Each row of a before or after table is a point. One or more steps were done to the points. Then noise was added and the rows were shuffled. The steps act on how far a point lies along the listed directions, d1 being the first. Name the steps. A step turns or swaps two directions, mirrors them in a line or flattens them onto one, adds a multiple of one to another, or multiplies one. Angles are multiples of 10 degrees, from the lower direction toward the higher: turns from -170 to 170, lines from 10 to 170 but not 90. Use the fewest steps. Two steps may share a direction if one is a turn and the other turns, adds or multiplies; they go together, in the order done. Otherwise the lowest direction goes first.
In the rows, zero is written as 128.

Directions:
(1): [ 89 104]
(2): [152  89]
Before (12 x 2):
[[ 87 118]
 [113 136]
 [ 94 128]
 [113 141]
 [168  98]
 [112 137]
 [106 136]
 [131 141]
 [122  64]
 [145 111]
 [126 130]
 [200  38]]
After, 12 rows:
[[144 131]
 [133 142]
 [137 132]
 [ 21  84]
 [151 122]
 [160 102]
 [158 113]
 [146 129]
 [149 129]
 [106  66]
 [106 119]
 [ 78 121]]
Steps: swap d1 and d2

Directions:
(1): [126 182 139 183 141 120]
(2): [ 72 102 138 141 173 142]
(3): [179 102 148 138 175 111]
(4): [117 147 195  94 125 115]
(5): [148 129 149 136 123 201]
(6): [124  88 156 170  85 115]
Before, 14 rows:
[[ 37 122 140 161  78 176]
 [115 102 173 166  74 131]
 [132 123  82  94 146 120]
 [128 110 122 100  80 160]
 [153  89 118 100 154 127]
 [109  90 171 147 157 149]
 [ 90 145  71 125 164 150]
 [142  69 155 143 153 113]
 [143 119 108 104 169 139]
 [108 107 150  77  70 112]
 [113 174 160 137  99 181]
 [163  83 125 160 133 194]
 [ 71 132 134  79 104 144]
 [115  75 123  89 145 145]]
After, 14 rows:
[[ 96 133 170 167 101 159]
 [165  82 129 164  74 141]
 [ 90  95 144  78 123 102]
 [ 92  97 147 159 101  74]
 [147 138 101  86 127 155]
 [ 45 115  88 173  67 134]
 [128 161  67 130 107 183]
 [ 78 108 114 102 126 156]
 [161 117 122 115 143 162]
 [159  92 122 101 144 136]
 [113 101 140 100  78 137]
 [123  73 122 174 150 126]
 [150  74 123 140 156  90]
 [128  71  96 104 132 146]]
Steps: add 0.5 times d4 to d3; turn d2 and d4 by -60 degrees; turn d5 and d6 by 50 degrees

Directions:
(1): [ 87 167 112 158 193 128 141 130 187 137 140 135]
(2): [103 138  69 108  83 121 115 106 131 156 176 174]
(3): [119 154 137 128 129 216 155 112  99 143 102 163]
(4): [127  51 137 117 121 173 120 134 191 138 138 132]
(5): [131 141 112 129  94 116 150 108 156 193  73  84]
(6): [172 179 172 130  96 130  93 112 179 113 129 154]
Before, 13 rows:
[[131  62 149  96 110 184 149 124 122 157  77 105]
 [135 136 136 143 140 150 116 156  57  93 144 178]
 [122  80 124 128 114 140 156 150 118 156 122  85]
 [113  87 176 147 204  88 152 187 103  94 102  84]
 [107 136 100 123 141 121 129 127 128 114 165 126]
 [120  80 112 132 162 117 153 158  72  94 138 102]
 [121 138 136 174 191 176 185 130 137 141  75  82]
 [ 97  46 171 148 229 215 178 156 115  96 112 114]
 [138 161 135 110 113 119 123 120 151 159 112 119]
 [182 149 142 123  85 100 112  79 116 137 114  97]
 [140 132 128 100  97  88 120 141 141 134 129 121]
 [126 113 155 129 167 156 143 150  47  96 116 133]
 [152 120 162 132 122 119 169 128  76 143  59  79]]
After, 13 rows:
[[112  18 145 148 204  79 155 164 176 120 112  32]
 [146 125 111 141 107  51 109 153 113 139 121 102]
 [113 109 167 149 176 117 183 162 115 155  46  64]
 [133 157 148 109 136 147 115 130 124 120 143 157]
 [174 155 163 121 110 173 115  81  73  98 137 156]
 [145 109 182 132 160 147 148 147  40  75 115 134]
 [127 108 141 175 216 117 150 157 137  83 138  86]
 [131  38 163  96 148 169 116 152 101  80 147 140]
 [120  92 102 131 138 122 171 142  88 141  97  75]
 [136  97 136 129 149  70 131 154  88 117 111  75]
 [117  79 137 127 135 177 153 156  96 124 146 122]
 [130 150 136 100 100 162 140 131 114 134 115 155]
 [107 144  90 122 124 117 143 113 143 150 133 104]]
Steps: add -0.5 times d1 to d5; turn d3 and d5 by -140 degrees

Directions:
(1): [ 68 139 158 162 125 156 174 173 160  99  84 140  78 143 102 108 141 114
 100 128  64 117 117 162]
(2): [ 60 125  58  95 143 110 136 144 114 149 125  72  86 150 149 166  97 137
 105 106 112 121 145  74]
Before:
[[106 140 164 152 130 146 154 150 152 106  93 161 120 130 105  96 157 117
  117 134 108 136 127 165]
 [175 123 119 107 134  94  93  96  81 145 186 115 159 113 159 155 116 136
  155 138 186 121 145  97]
 [ 66 124  81 105 144 129 122 149 116 152 137  87 113 163 139 158  95 133
   96 106 115 111 143  67]
 [201 120 156 122 136 124  89  87 109 109 165 147 196 111 135 128 133 132
  159 123 165 137 132 139]
 [207 113 144 109 117 106 108  83 102 141 177 147 221 109 138 123 138 127
  165 124 199 123 134 152]
 [175 128 135 123 128 121 101 101 122 131 161 133 175 141 132 110 131 147
  141 135 163 127 133 128]
 [ 93 102  67  92 143 102 122 124 128 170 143  71 127 124 156 163 109 143
  125 117 141 130 147  83]
 [122 151  80  98 134 127 114 118 138 143 146 111 128 134 146 147 112 128
  132 119 129 146 143  86]
 [ 84 144 195 167 108 172 181 168 169  92  71 179  91 143  76  75 139 116
  107 144  79 122 104 197]
 [ 86 119 178 154 127 138 156 148 135  91 113 138  97 125  93 109 139 112
  115 122  83 111 121 158]
 [117 136 101 118 129 107 119 130 109 140 133  93 128 123 127 147 116 124
  138 142 127 128 144 100]
 [ 98 135 150 146 127 145 150 169 142 116 116 130  88 140 107 114 132 135
  103 131  98 113 125 135]
 [200 113 156 111 123 113  93  98 121 113 163 146 185 112 148 121 132 132
  146 136 192 141 127 139]
 [180 116 121 115 122 107  83 106 114 142 164 139 161 129 142 121 124 138
  173 134 192 154 138 136]]
After:
[[231 111 194 129 114 122  88  91 127  99 166 175 208 104 140 103 149 126
  160 147 202 146 114 164]
 [ 96 150  53  87 143 126 116 125 137 149 148  88 113 145 157 162 101 135
  120 111 118 144 147  66]
 [ 92 136  82 105 132 101 123 134 107 145 133  74 115 133 135 158 106 125
  129 133 120 128 149  82]
 [174 123 119 103 131  94  92  95  82 150 186 115 159 115 160 152 113 135
  156 138 186 122 142  94]
 [251 115 184 126 110 119 104  77 114 127 180 182 247  98 123 100 153 124
  179 138 208 127 124 185]
 [197 115 141 121 119 109  82 105 116 136 167 154 173 119 136 111 129 133
  181 143 195 158 136 149]
 [114 141 228 185  98 183 177 161 175  83  71 205 113 133  64  55 153 113
  120 159  86 126  96 220]
 [127 139 188 165 127 153 151 143 154  99  93 178 133 121 101  81 168 106
  126 138 119 139 121 182]
 [ 95 117 189 156 128 140 154 147 136  86 115 146 103 120  91 105 146 113
  119 128  83 114 120 167]
 [239 117 197 144 127 137  82  77 114 100 165 178 219  98 124 103 148 126
  170 135 174 141 118 169]
 [ 97 133 144 145 126 139 155 170 138 114 116 126  87 138 107 117 129 133
   97 132  94 111 127 135]
 [ 45  96  13  70 154  92 131 136 116 188 142  29  95 138 171 190  89 147
  109  96 129 124 158  48]
 [  9 121  24  78 157 114 126 169 106 168 133  47  75 182 156 188  67 136
   81  89 103 102 156  24]
 [193 130 157 135 124 128 103  95 125 126 161 152 188 133 127  97 143 146
  146 138 170 125 128 142]]
Steps: multiply d2 by 2

Directions:
(1): [ 92 181 151 100 165  91 161 103 134 124 117 109  62 136 118 101  83 113
 127 161  90  84 137 179 119 123 101 135  72 128 124 149 120 119 135 149
 121 116  71 153 170  96 185 150 122 100 166  63 128  86 120 164 171 111
 142  99 190  71 148 160 161  74 148 146]
(2): [190 104 103 161 103 107 165 173 144 132 150 138  81 115 142 122 114 146
  98  98 120 123 150 118 101  85 185 117 105  90 121  73 141 146 109 112
 105 182 112 105 169 107 107 112 121 163 115 146 141  86 161 107  91 126
 192 115 192  73 184 134  90 184 187 166]
Before, 9 rows:
[[149 117 123 141 133 119 160 136 137 139 135 132 113 123 156 122 117 144
  117 131 117 142 108 131  98 134 145 115 121 121 122  92 144 138 127 118
  129 150 119 117 147 110 122 120 107 130 116 127 147 106 145 133 115 128
  157 132 167 115 149 127 110 144 149 123]
 [161 129 105 144 132 124 145 138 139 127 148 139 110 125 138 147 125 143
  103 105 135 140 146 119 123 127 162 133 121 118 117  94 127 153 128 114
  124 148 124 122 136 123 124 110 127 156 140 143 123 114 146 105  96 134
  138 111 156 108 148 132 106 165 156 137]
 [121 145 129 115 131 117 146 106 124 118 126 126 111 120 132 119 110 112
  124 138 127 117 120 154 126 120 116 127 110 127 129 129 123 118 142 124
  134 116 115 135 143 113 153 146 139 113 140 111 118 109 117 119 140 130
  114 126 157 113 134 145 134 108 124 130]
 [140 102 135 144 114 164  96 136 135 124 149 130 177 128 123 141 162 124
  127 122 166 146 109 101 147 136 134 116 164 131 131 142 105 129 137 119
  148 111 164 131  82 140 116 123 136 132 116 155 108 148 129 109 110 139
  106 149  67 182  94 106 129 149 118 114]
 [ 94 105 131 130 116 186  74 116 104 138 104 127 241 136 134 161 182 127
  152 119 153 186  99  92 165 184 107 147 206 170 138 153 122 125 130 137
  152  82 191 130  48 176  84 114 126 109  97 175 112 218 102  97 118 151
   51 149   7 242  54 100 136 143  60  66]
 [113 154 141 106 135 129 101 104 126 140 114 122 133 132 112 132 143 119
  151 150 107 133 116 138 131 135 102 136 126 135 133 170 131 123 141 135
  140 108 123 155 126 130 133 145 127 121 138 124 113 126 111 145 164 121
  104 136 104 151 118 131 153 117 100 123]
 [136  57 107 137 108 186  80 134 119 149 128 142 223 112 122 162 180 143
  127 112 171 183 112  88 150 148 150 115 201 150 127 140 135 142 134 112
  164 116 180  99  71 178  70 112 132 152 109 183 108 192 115  93  82 147
   88 148  36 214  91  92 121 166  86  98]
 [ 95 145 136 110 140 142 115  89 119 126 126 115 149 142 125 142 133 121
  149 155 121 130 103 153 137 162 110 133 147 143 116 166 113 125 132 145
  138 104 129 135 114 133 131 133 139  92 146 125 114 145 114 141 150 136
   99 140  93 155  96 137 159 102  97 102]
 [ 75 140 129 112 129 157  89  98 109 128 100 125 170 130 101 145 151 111
  153 145 133 142  94 115 174 147  84 139 145 158 125 164 130 117 149 138
  158  92 137 139  79 155 127 130 130 114 138 121 106 162 105 139 149 139
   57 151  72 196  87 132 161  97  92  80]]
After (9 x 64):
[[127 132 123 122 121 128 134 113 125 121 129 131 133 119 136 128 124 114
  128 130 137 132 116 140 130 123 121 127 128 130 130 126 124 123 140 119
  136 117 133 129 129 125 139 141 140 119 129 129 117 123 116 107 131 134
  105 136 134 134 125 136 127 121 115 122]
 [107 108 130 114 144 142 124 116 128 144 121 124 139 118 113 133 129 128
  119 143 129 135 124 144 135 135 134 122 134 142 121 150 131 136 137 131
  151 115 114 123 125 139 131 134 123 126 149 116 112 136 115 131 123 127
  114 113 118 137 124 130 148 115 117 124]
 [125 130 144 134 133 141 118 127 138 121 147 119 133 132 118 125 135 117
  123 138 143 120 116 129 139 127 122 118 130 127 126 148 100 126 138 131
  144 110 129 143 110 117 148 133 131 121 136 120 111 119 127 129 132 132
  121 129 109 142 110 124 145 125 135 128]
 [ 94 147 137 108 139 140 118  87 120 125 127 117 147 141 124 142 133 123
  147 157 119 127 106 156 137 162 110 133 144 143 118 166 113 123 135 144
  138 105 126 136 117 132 132 132 139  90 147 122 115 144 113 141 153 136
  100 138  96 150  98 138 161  99  99 103]
 [ 67 155 135 107 139 143 103  92 113 127  98 120 145 132  99 135 135 107
  154 152 120 129  98 131 170 145  80 141 124 157 122 169 129 117 152 143
  153  93 117 142  93 142 144 136 128 108 149 103 105 145 105 151 160 132
   64 142  96 174 100 145 169  81 103  86]
 [ 65 159 153 104 151 140 121  96 113 135  93 105 158 142 126 130 129 110
  144 152 109 134 112 147 149 171  87 153 140 164 130 167 117 119 136 158
  139  81 124 153 102 140 145 133 117  83 136 106 113 166 101 132 160 130
   78 113  89 168  87 137 165  95  94  90]
 [151 111 119 145 130 122 156 136 137 141 135 134 121 123 157 123 122 146
  118 129 122 145 103 126  99 135 147 114 127 119 123  92 145 139 127 116
  131 149 125 117 144 114 118 117 109 133 113 132 149 112 146 130 111 131
  156 135 159 122 145 123 107 148 146 119]
 [113 149 141 105 134 130  98 105 125 141 113 121 137 133 112 135 145 119
  150 147 108 138 114 134 131 137 105 135 128 135 134 170 132 123 142 132
  139 108 128 154 121 131 132 145 129 123 136 125 111 129 109 141 161 123
  104 140  98 154 119 128 151 121  98 121]
 [161 129 104 143 134 122 147 138 140 127 151 137 109 125 138 146 123 143
  103 106 134 139 145 119 124 129 161 132 119 118 116  92 127 153 131 114
  125 148 125 126 138 123 126 113 126 156 140 140 121 114 144 105  95 137
  136 110 158 107 147 131 108 165 157 139]]
Steps: flatten d1 and d2 onto the line at 100 degrees

Directions:
(1): [126 158 170 119 109 168  83 165  50 166 120 100  88 144  83 125 124  99
 129 174 151 127 184 150 140  89  97  65  94 109 140 170 116 108 105  93
  79 146 103 113 138 106 146 124 125 135 184 109  93 143 115 117 111  76
 164 147 177 167 102  98 192 157 169 143]
(2): [ 76 156 195 106 130 124  98 172 125 173 143 154 157 175 155 115 169 131
 116  76 107  84 120 114 147 131 136 118 106  98 172 138 117 125 152 118
 172 153  25 114 177 144 140 153 101  78  91 149 130 130 154 101 155 170
 148 101 171  90 114 146 158  99  79  84]
(3): [ 99  96 145 166 120 138 148 173 129 123 107 106  98 179 141 137 148 123
 119 103 114 189 140 159 109 122 162 167 119  91 140 144 119  95 151 168
 109 158 133 197 129 182 149 126 121 183 177  44 173 156 146 169 196 172
 163 116 114 148 185 102 153  94 127 146]
(4): [101 198 140 146  52  94 115 141 135 152 128 160 163 122 106 171 113  78
 122 117 118 182  89 163 149  97 103 166 136 182 192 105  92 165 118 132
 132  90 170 124 163 126  96 160 136 145 151 143 154 153 181 126 102 121
 122 151  96 142  75 117 152  50 166 109]
(5): [158 181 172 115 145 151 158 139 136  94 172 122 114 135 169 171 151 121
 118 182 116 181 149  68 178 143 178 143  91 181  78  94 126 109 153 123
 140 142 128 143 106 130 118 114  71  95 121 147  66 159 121 197 114 169
 151 100 111 123  96  82 146 135 177  84]
Before (8 x 64):
[[118 222 152 150  65  91 129 134 160 138 135 155 155 117 115 188 114  83
  105 116 121 210  87 160 152  90 115 182 127 208 170  83  91 152 114 144
  120  81 198 139 146 129  93 142 125 157 151 126 154 174 181 160 105 139
  126 148  69 153  87  99 131  24 180 106]
 [126 114 136 159 141 146 166 146 157  91 166 129 110 142 170 144 154 129
  120 124  96 190 119 111 135 152 181 174 124 142 112 105 132 103 155 166
  139 130 153 153  98 165 125 104  96 131 127  92 121 151 128 189 163 174
  148  99 121 116 151 114 124 109 140 130]
 [124 100 163 120 129 187 108 173  69 146 112  88  72 151 123 114 137 114
  121 149 135 136 184 145 114 112 130  81  87  87 112 179 134  89 123 121
   95 177  87 126 122 129 146 113 107 132 188  80 114 164 100 144 155 110
  176 139 193 164 150 103 179 157 147 155]
 [136  80 106 153 145 132 161 139 144 116 120 114 113 133 151 116 138 148
  124 134 134 138 139 128 118 145 144 130 138 101 108 142 150 110 135 155
  144 145 135 152 106 153 150 111 122 148 138  94 132 125 109 146 170 157
  133 124 125 111 174 116 108 136 117 147]
 [130 151 116 146 114 118 153 121 149 116 128 129 138 130 155 152 124 116
  122 124 111 165 107 116 135 141 148 139 131 161 126 110 127 127 149 156
  138 115 165 148 126 130 116 141 122 128 120 133 142 141 150 163 110 147
  121 130  89 128 119 113 118  98 150  99]
 [108 123 177 132 160 123 133 140 140 116 143 130 127 164 157 113 160 157
  126 105 117 108 140  97 117 139 165 134 101 108 118 122 132 107 148 119
  166 166  84 160 120 153 126 115 111  99 106 106 122 143 119 147 156 181
  145  91 140  96 156 136 131 127  77 111]
 [126 111 115 127 158 134 140 147 136 118 120 109 106 152 149 136 146 142
  121 108 122 143 139 130  92 145 156 144 129  94 110 137 139  94 136 140
  125 154 110 146 104 152 146 121 125 143 120  97 138 128 122 139 148 171
  140 108 123 139 169 146 127 152 113 129]
 [152 107 110 128 139 129 163 118 158 110 155 127 127 113 163 140 138 140
  120 152 125 151 121  95 133 153 171 138 123 138  86 121 147 121 149 128
  136 142 158 140  83 136 123 104 120 128 114 119 105 133 104 173 128 152
  123 129 117 109 148 114 103 159 129 119]]
After, 8 rows:
[[165 117 118 128 143 144 167 119 148 102 157 120 116 110 159 147 137 136
  121 176 126 165 138  86 143 151 176 132 113 150  73 124 147 111 149 123
  127 146 166 141  73 131 122  96 109 129 125 114  86 140  96 186 121 148
  134 126 118 114 143 100 114 170 146 118]
 [137 128 182 123 193 135 168 130 160  78 165 121 114 162 190 130 171 169
  120 137 111 135 153  53 134 164 205 148  86 133  62  96 143  91 167 126
  172 179  96 176  88 156 127  95  84  74  89 113  85 155 103 194 155 212
  150  71 118  88 159 113 115 146  95  92]
 [160 103 141 149 186 172 186 142 151  63 177 106  82 139 188 139 163 146
  123 163 101 188 153  75 143 167 212 156 110 141  54 101 152  79 162 165
  134 148 147 160  69 162 136  81  74 119 120  89  81 154  97 217 162 180
  162  86 129 118 164  96 120 157 152 130]
 [144  96 113 122 187 149 153 140 137 100 125  95  88 155 162 133 150 160
  121 125 130 136 159 105  94 157 173 134 121  87  76 137 151  81 140 138
  126 166 102 151  82 150 155 105 115 134 115  94 117 125 100 153 151 180
  146  95 127 135 184 140 119 185 111 131]
 [153  62 106 145 173 151 171 140 134 102 126  95  92 132 159 111 145 161
  124 151 138 130 165 114 113 152 156 116 126  92  78 148 161  95 137 153
  136 159 127 156  89 147 160  94 110 139 140  88 111 123  86 160 177 159
  139 118 135 115 191 112 107 174 118 153]
 [128 213 156 145  72 102 130 135 152 136 133 145 142 116 114 180 114  89
  106 127 121 206  99 151 152  91 116 172 120 204 155  87  99 145 114 136
  110  87 194 138 140 127 101 133 120 152 154 120 144 175 169 164 105 136
  129 150  76 158  89  94 136  39 184 110]
 [143 160 123 145 121 131 162 118 144 106 138 120 123 132 157 163 125 115
  122 148 114 181 126  95 145 143 164 133 121 170 103 107 130 116 152 154
  131 122 172 151 114 128 113 130 105 124 128 130 119 144 139 184 102 149
  131 125  84 136 113  96 122 115 168  96]
 [ 89  30 139 118 147 172  77 165  65 183  77  95  88 165 108  54 136 147
  128  75 139  46 170 178  65 116 102  58 117   3 151 219 148  93 109 126
  103 186  38 109 145 136 168 126 150 137 164  67 169 124  94  69 192  98
  158 141 231 144 199 163 154 165  67 187]]
Steps: turn d1 and d2 by 30 degrees; add -1.5 times d1 to d5; add -1 times d3 to d4

Directions:
(1): [128 175  84 100 120 128 147 120 109 104 111 222 115 128 154 131  93 102
 121 157 150 117 134 184 182 126 122 124 100 100 175 131  75 156 214 148
 140 127 128 120 125 108 108 151 131  65  95 129  49 149 114 162 148 149
  84 156  73 176 134 133 148 140 168 140]
(2): [107  74 112 114 128  90 179 128 164 107 122 143 135 123 125 171  94 103
 135 132 112 124 173  31 148 117 181 110 117 137 114 140  67  70 148 141
 159  98 140 104 129  83 114 169 112 140 130 159 137 118 169 173  97 114
 115 107 125  51 165 120 100 201 164  89]
(3): [135 119 123 146 112 166 153 143  44 111 140 146 170 181 121 107 132 114
 103 134 177 139 148 168 104 122 137  64  92 140 204 144  98  64  82 126
 170 151 131  91 144 155 116  93 179 149 136  81 140 128 127 165 121 123
 169 108 128 124  72 174  59 158 135 115]
(4): [ 92  98 165 127  62 138 162 147 164 125 115 153 140  89 132 183  85 136
  72  42 133  73 104 144 128 146 120 149 143 165 147 118 131 145 119 131
 175 148 123 113  79 112 140 144 149 119 152 166 214 134  78 188 167 170
 116 131 122 158 135 171 114  79 121 128]
Before (11 x 64):
[[140 160 155 172 128 174  61 139  50 148 144  41 150 176 108  57 189 174
  139 132 151 158 114 185  60 127 104  87 128 148 133 146 193 106   7  88
  100 150 129 136 152 186 136  60 156 166 149  67 169 125 126  81 126 104
  201 125 161 133  76 145  89  97  81 145]
 [125 114 139 113 133  95 131 122 210 160 156 113  94 102 128 146 113 119
  140 122  90 118  99  76 146 126 134 162 167 121  50 128 153 154 156 132
  123 112 122 150  88 114 117 153  89 109 124 170 156 129 122 107 126 141
  127 125 139 113 168 117 161 126 141 102]
 [141 131 140 122 130 137 107 140 147 129 121 125 111  88 140 110 121 128
  128 118 112 126 106 180 130 148 110 155 139 110 101 118 162 170 121 118
  117 142 120 123 109 140 145 115 119 135 147 125 149 131 129 110 139 145
  139 135 151 153 114 132 147  89 111 166]
 [131 193 130 121 136 125  97 128 140 142 149 158  79  98 138 119 121 138
  132 153 121 121  68 181 170 112 101 184 141 111 118 111 160 238 193 137
   96 137 112 168 116 130 128 145 117  64  94 137  84 150 106 105 157 156
   97 178  84 189 144 124 204  78 149 152]
 [ 92 105 132  93 105 113 168 125 217 130 117 153 110  73 119 179  70 134
  103  86 108  94 123  81 166 130 121 158 144 124 115 126 123 159 176 139
  150 125 138 134 103  90 150 199 106 114 139 181 146 136 117 163 145 150
   87 135 127 121 187  99 140 115 136 126]
 [121 127 113 109 147 109 115 111 174 122 111 141  91 134 134 152  88 104
  163 135  98 123 124 103 161 125 132 175 142 114 120 113 132 159 190 145
  132  88 138 136 122 102 116 168 113 109 107 152 102 149 121 116 116 146
  112 145  99 131 153  98 150 131 153 130]
 [117 132 141 147 129 123  99 118 119 140 137 119 134 103 127 127 154 137
  136 138 126 142 132 138 141 135 134 136 119 131 140 124 142 136 125 132
  120 106 124 145 147 124 137 105  93 126 133 119 111 126 120 108 115 118
  143 132 131 134 108 121 154 101 123 119]
 [166 134 134 180 131 193  96 149  26 146 151  70 163 190 114  61 170 150
  111 117 172 171 103 180  52 114  96  95 125 147 180 134 181  87  20  98
  126 177 104 122 152 194 146  29 191 191 149  69 172 117 111  79 135 136
  197 111 171 149  21 149 100  85  75 161]
 [153 119  94 138 128 120 177 104  32  91 122 190 170 186 122 111 109 113
  121 175 174 147 148 155 124 127 167  65  72 110 198 153  44  92 126 144
  153 149 150 100 157 120 110 117 155 116 129  93  82 135 147 157 118 127
  144 128 110 133  90 173  86 186 162 123]
 [ 79 127 121  92  78 126 157 138 121 102 107 224 134 116 157 158  78 106
   91 101 159  81 127 156 179 159 131 119 108 120 199 116  64 142 188 137
  190 145 135  88 100 105 121 154 162  87 136 158 124 131  95 229 164 171
  103 142  83 160 127 176  94 142 182 115]
 [163 185 127 123 113 165  81 135 112 157 151 115 119 116 136  93 144 140
  117 119 134 123 111 188 110 149  90 150 143  87 108 108 167 191 137 135
   86 163 121 140 148 158 123  97 136 104 127 111 108 127  93  93 138 144
  123 132 115 195 101 124 172  51 106 182]]
After (11 x 64):
[[115 189 124  98 130 131  72 124 127 139 118 180  93 100 157 105 134 141
  131 133 138 106  85 208 166 165  84 170 136  87 152  96 149 227 197 125
  101 149 126 147 111 141 138 134 129  77 124 136  63 135  87 129 177 163
   94 171  94 222 126 127 172  79 149 163]
 [142 119 152 135 142 121 103 125 164 173 175  66 107 131 115 103 155 127
  143 126 104 144  91  99 109 128 123 143 169 125  58 134 192 137  93 122
  109 132 117 152 105 151 127 115 104 141 132 132 171 122 120  74 113 128
  170 116 163 113 132 126 142 112 118 112]
 [ 84  91 128 135  69 147 183 158  85  95 118 151 179 158 120 155  82 118
   92  90 169 106 171 117 121 121 171  52  90 178 197 163  59  36  76 123
  204 135 144  71 120 108 114 135 173 133 146 123 200 130 130 225 126 135
  159 116 113  84 118 188  24 181 150  94]
 [112  77 101 139  69 151 217 155  71  86 118 199 181 164 136 160  53  97
   66  82 184 113 154 115 131 110 157  73  88 166 230 147  48  33 107 139
  224 158 112  67 117 106 111 110 207 149 140 134 184 124 120 234 141 164
  143 107 109 105  73 181  55 164 161 115]
 [154 152  81 117 141  99 165  95  72  90 108 215 131 151 134 117  98 114
  140 187 159 144 134 168 163 130 158 100  86  87 176 142  49 156 188 157
  123 131 146 125 151  98 107 147 114  70 105 119  30 140 138 137 134 135
  104 154  86 164 122 142 144 168 173 141]
 [136 158 145 125 153 152  89 122 162 160 138  76 101 103 105  97 142 169
  131 117 115 133  93 148 119 134  77 160 158 104  99 118 206 189 116 111
   90 142 133 170 133 162 168 140 108 138 137 122 127 129 114  69 143 125
  134 139 160 160 144  80 168  59  79 160]
 [134 126 135 130 165 115  86 111 171 144 118  84  87 138 123 134 117 124
  175 126  92 139 110  98 130 118 125 181 164 122  90 105 174 161 152 132
  113  96 133 152 130 125 128 146 109 131 118 142 120 142 123  78 114 136
  135 142 122 122 146  92 157 110 128 135]
 [ 95 104 169 121 109  89 138 138 218 138 145 120  89  61 121 187 100 145
  119  95  82  99  84  60 149 109 146 191 169 150  64 117 155 196 152 141
  135 121 123 160  91  93 141 181 101 113 128 187 187 134 130 138 137 151
   99 153 114 111 186 127 174 104 151 118]
 [124  87 150 124 114 129 138 144 168 125 118 127 125  82 136 136  99 121
  112  96 111 107 130 135 127 147 135 148 142 127 104 125 145 137 109 123
  146 137 128 107 101 121 143 134 126 151 163 138 189 121 133 142 135 150
  144 119 152 125 124 142 120 112 123 146]
 [102 103 148 145 115 114 123 122 132 137 133 123 144  93 126 153 135 133
  124 119 122 134 140 107 143 132 153 129 115 147 147 125 125 109 126 140
  145 105 126 130 140 107 130 120  96 136 141 136 141 123 126 130 106 120
  138 119 129 110 111 127 134 120 135 103]
 [112  91 143 107  68 128 162 153 193 135 134 131 142  85 130 186  80 121
   89  60 112  78 145  70 130 149 142 146 149 134  98 117 108 132 146 151
  158 138 135 101 113  92 118 159 132 122 152 175 197 109 110 181 129 157
  105 104 114 112 151 141 120 108 139 131]]
Steps: turn d1 and d3 by -50 degrees; mirror d2 and d4 in the line at 120 degrees
